Each row of a before or after table is a point. One or more steps were done to the points. Then noise was added and the rows were shuffled. The steps act on how far a point lies along the listed directions, d1 being the first. What was done? A step turns or swaps two directions, mirrors them in a line or flattens them onto one, adds a multiple of one to another, or multiplies one. Angles are multiples of 10 degrees, from the lower direction toward the higher: turns from -170 to 170, lines from 10 to 170 but not 90. Use the fewest steps. Two steps may share a direction if one is a turn and the other turns, adds or multiplies; they go together, in the order done. Otherwise the lowest direction goes first.
In the rows, 128 means zero.

Directions:
(1): [127 176 152]
(2): [104 149  85]
(3): [176 140 107]
Before (9 x 3):
[[124 183 120]
 [183 114 178]
 [ 89  96 152]
 [161 146 171]
 [ 94 136 115]
 [ 79 114 137]
 [143 120 129]
 [ 85 112  94]
 [115 113  77]]
After (9 x 3):
[[172 167 135]
 [ 80  99 112]
 [ 91 135  93]
 [143 119 125]
 [ 95 131 127]
 [202 144 112]
 [109 159 172]
 [113 133  80]
 [ 98  82 139]]
Steps: mirror d2 and d3 in the line at 130 degrees

Directions:
(1): [145 103  98 179  76 138 130 107]
(2): [ 88 139 137 164 133 147  66 147]
(3): [175 148 117 172 177 136 138 150]
(4): [110  89 127 151 141  61 133 151]
(5): [175 123 114  98 104 113  83 166]
(6): [109 115 124 126 110 162 165 193]
Before (12 x 8):
[[121 151 134 129 172 130 192 136]
 [ 72 147 159 142 179 152 172 178]
 [129 122 103 140 110 133  78 131]
 [141 105 132 122 136 131 188 178]
 [127 151 122 135 104 157 109 152]
 [119 144 138  95 142 154 123 161]
 [123 110 126 151 158  82 115 118]
 [ 99 119 138 140 122 126 120 113]
 [117 126 130 129 138 115  68 137]
 [ 84 167 154 110 173 151 171 148]
 [122 156 128 141 150 171 112 157]
 [109 132 156 135 209 143 202 153]]
After (12 x 8):
[[133 118 117 106 134  91  87 125]
 [168 154 113 216 180 233 169 181]
 [126 146 108 184  92 189 137 153]
 [166 133 127 131 145 175 177 182]
 [147 162 110 191 158 182 176 159]
 [ 84 120 149 110 110 132 104 116]
 [150 115 104 135  88 147 119 136]
 [139 163 117 187 121 211 125 190]
 [142 127 114 140 109  98 108 158]
 [145 137 123 109 125 124  74 103]
 [178 132  95 189 142 136  99 170]
 [136 163 136 122 175 150 113 111]]
Steps: turn d1 and d4 by 130 degrees; turn d2 and d5 by 40 degrees; turn d5 and d6 by -30 degrees; multiply d3 by 2.5

Directions:
(1): [ 79 154 137 194 125 144 158 109 108 169 117 143]
(2): [114 154 103 115 159 109 153  97 111  75 153 185]
(3): [118 117 103  82 123 185 153  81 118 129  83 113]
(4): [180 168  92 158 123 151 106 147 140 121  80 162]
Before (9 x 12):
[[120 131 144 127 118 132 115 121 107 145 153 102]
 [ 92 112 144 121 150 151 147  92 123 113 107 121]
 [160 163 119 188 129  67 115 189 151 124 165 176]
 [123 123 138 149 107 169 127 117 129 178  77 126]
 [114 127 119 128 124 160 144  86 125 142 112 147]
 [134 122 191 185 159  55  98 199 131 124 218 133]
 [ 95 120 134 132 121 154 153  94 112 152 130 105]
 [ 86 120 129 140 127 124 137  89 112 133 130 121]
 [ 96 159 170 223 136  40 119 180 124 143 192 166]]
After (9 x 12):
[[103 136 125 157 136  95 126 110 116 116 146 146]
 [111 136 139 121 126 130 125 106 100 133 158 113]
 [136 137 140 161 126 103 111 138 136 134 151 158]
 [127 136  81 123 105 201 167  96 129 165  54 123]
 [116 131 156 159 160  98 119 135 134  96 143 149]
 [119 111 175 163 114 108 109 149 135 177 141 120]
 [ 83 115 110  87 154 223 190  46  86 128  85 120]
 [ 56 153  98 139 123 198 195  50  89 158  61 147]
 [110 133 147 158 136  99 135 129 122 125 177 133]]
Steps: mirror d1 and d3 in the line at 170 degrees; turn d2 and d4 by 50 degrees
